Every row gives one point. The ring and each string are closed loops that go straight from each point to the next, and from the last back to the first. Before rounding, they use only three directions, however many columns there are. Count how often each string passes through the ring. Passing back the other way cancels.

Ring, 10 rows:
[[  7  14  25]
 [ -6  31  14]
 [-12  40   2]
 [-14  35 -19]
 [ -9  18 -24]
 [ -2  -2 -20]
 [ 13 -26  -6]
 [ 22 -33   4]
 [ 29 -29  17]
 [ 22  -9  26]]
String:
[[ -3  10   6]
 [-10  14   9]
 [-18  11  16]
 [  8  14  -3]
 [  4  40  -6]
 [ -5  51   7]
 [-13  44  28]
 [-15  18  37]
 [ -3   6  22]
 [  9   5   8]
 [ 35   8  10]
 [ 34  -6  26]
 [ 50 -11  22]
 [ 35  -3   5]
 [ 45 -16  20]
 [ 35 -24  36]
 [ 19 -25  47]
 [ -1  -9  28]
 [  8   1   9]
 [ 19   7  10]
 [ 10   8   7]
 [  0   6  14]
 [ 15  23  -1]
 [  7  47   2]
 [ -8  60   3]
 [-28  50  14]
 [-28  26  19]]
Times through: 3
String (13 x 3):
[[  7  22 -45]
 [ 13   1 -27]
 [ 22 -23 -25]
 [ 13 -54   4]
 [  5 -44  16]
 [  2 -20  10]
 [ 17  -2  -9]
 [  6  -1  -3]
 [-15  -3   2]
 [-23  16 -16]
 [-12  13  -2]
 [  7  18 -15]
 [  5  32 -37]]
Times through: 1

Ring (10 x 6):
[[ -5 -26   1   4  -3 -14]
 [ 16  -9  -7  -2 -18  -6]
 [ 26   6 -14  -8 -27   5]
 [ 22  20 -16  -8 -27  16]
 [ -1  20 -12  -1 -13  19]
 [-17  13  -8   1  -3  18]
 [-40  -7   1  -1  15  12]
 [-49 -24   6  -3  23   4]
 [-42 -37   9   1  21  -9]
 [-23 -35   6   4   9 -15]]
String:
[[-43 -52  14  10  24 -24]
 [-21 -43   6 -11  10 -13]
 [ -6 -39   5   5   0 -23]
 [  9 -22  -1  15 -12 -21]
 [ 13  -7  -5  20 -18 -14]
 [  6  -3  -7   3 -13  -1]
 [  4   0  -7   2 -13   2]
 [ 28  21 -16  11 -32   5]
 [ 40  36 -23  -6 -41  21]
 [ 24  28 -21 -26 -28  30]
 [  4  14 -14 -29 -14  27]
 [ -8  25 -13  -8 -10  28]
 [-17   0  -8 -28   1  24]
 [-20  -5  -3  -6   3  10]
 [-29  -8   0   4   8   5]
 [-20 -12  -2  -8   4   6]
 [-42 -30   5 -24  21   9]
 [-57 -46  12 -16  33  -2]
 [-56 -49  16  16  31 -21]]
Times through: 0
String, 17 rows:
[[-22 -16   1   4   5  -2]
 [-39 -36  11  21  18 -19]
 [-32 -49  13  18  16 -29]
 [ -8 -35   2 -15   1 -10]
 [ -3 -17  -4 -22  -4   5]
 [  0 -10  -5  -9  -8   2]
 [  5   0  -6  13 -14  -4]
 [ 41  21 -18   8 -39   3]
 [ 43  27 -23 -24 -40  23]
 [  5   2 -11 -27 -12  18]
 [ -6  -1  -7  -8  -6  10]
 [ -9   6  -7   0  -6  11]
 [-16   0  -6  -8  -1  13]
 [-32   2  -1  20   7   5]
 [-60 -11   6  11  26   9]
 [-53 -28   6 -20  27  11]
 [-34 -28   3 -27  17   9]]
Times through: 3

Ring (9 x 9):
[[  1   5   4  -4   7 -15  33 -11   1]
 [ -6  10   4  -6   0 -16  32  -6  -6]
 [ -6   6   0  -9  -6 -12  23   2  -5]
 [ -5  -2  -9  -4 -11  -6   0  11  -2]
 [ -2  -6 -14   8 -10  -3 -24  12   3]
 [  3 -10 -16  17  -4  -2 -34   9   8]
 [ 10 -15 -16  13  -1  -1 -26   6  14]
 [ 14 -17 -11   1   3  -3   0   1  17]
 [ 11  -8  -3  -4   6  -8  21  -6  11]]
String, 27 rows:
[[ 26 -31 -12 -15   2   3  18   3  27]
 [  7  -1  -2  11  11 -12   8 -12   9]
 [  0   5  -2  12   7 -13   3  -8   2]
 [  7  -7  -4  -6   1  -8  19  -2   8]
 [ 10  -9   0 -17   3  -9  42  -5   9]
 [  0  12   9  -3  11 -20  44 -18  -1]
 [-10  25   9  19  14 -25  18 -21  -9]
 [ -2   5   0   1   2 -13  17  -5   0]
 [  2  -3  -1 -15  -4  -9  33   1   2]
 [ -3   4   4 -23  -6 -13  49   0  -5]
 [-13  17   7 -11  -4 -18  40  -4 -13]
 [-12  16   3   2  -2 -17  17  -3 -11]
 [ -6  -1  -4 -20 -15  -7  26  12  -5]
 [  1 -11  -9 -20 -15  -2  16  15   3]
 [ -1  -3  -7   0  -5  -7   1   4   2]
 [ -9  11  -5  19   0 -14 -14  -2  -5]
 [ -8   1 -13  12 -11  -5 -27  12  -3]
 [  1 -16 -20  -1 -17   4 -27  22   6]
 [  9 -23 -19 -10 -15   6 -13  20  12]
 [  3  -7 -11   6  -4  -4 -12   6   6]
 [ -6   8 -10  34   4 -12 -38  -3   0]
 [  4 -11 -21  33  -1  -1 -60   8  12]
 [ 15 -27 -24  10  -6   6 -38  15  21]
 [ 11 -19 -13  -6  -6   1  -1   9  14]
 [  1   0  -7  16   4 -10 -12  -3   5]
 [  8 -13 -10  -4  -3  -3   3   5  10]
 [ 18 -26 -13 -13  -4   2   9   8  20]]
Times through: 0
